Rows are points. Examples show where two turns around zero, p and q, send a point. Write where each new point lands after one turn and then the other. Backwards means that the second turn is done in reverse. Each puzzle has new turns, and all numbers are rounded.

Turn p:
[ 1.3, -0.5,  2.1] => [ 1.3,  2.1, -0.5]
[ 0.7,  4.6, -2.8] => [-4.0, -1.7, -3.3]
[-1.8,  2.9, -0.3] => [-3.4,  0.1,  0.2]
[-0.2, -7.0,  1.1] => [ 6.1, -0.4,  3.5]
Turn q:
[-2.3,  1.6,  0.6] => [-0.7,  2.8,  0.5]
[3.5, 4.6, 4.2] => [ 5.9,  2.6, -3.2]
[-1.6, -4.3, -1.3] => [-2.4, -2.6,  3.2]
[ 0.4, -2.0, -3.4] => [-2.8, -2.8, -0.4]
Where do these land?
p, then q backwards: [5.6, 2.6, 0.1] => [ 2.7,  5.2, -2.0]
p, then q: [ 2.3, -3.4,  2.1] => [ 2.6, -1.4, -3.5]
q, then p: [-3.8,  0.8,  0.5] => [-3.2,  2.1,  0.5]
p, then q: [-4.1,  0.0, -2.6] => [0.9, 0.2, 4.8]
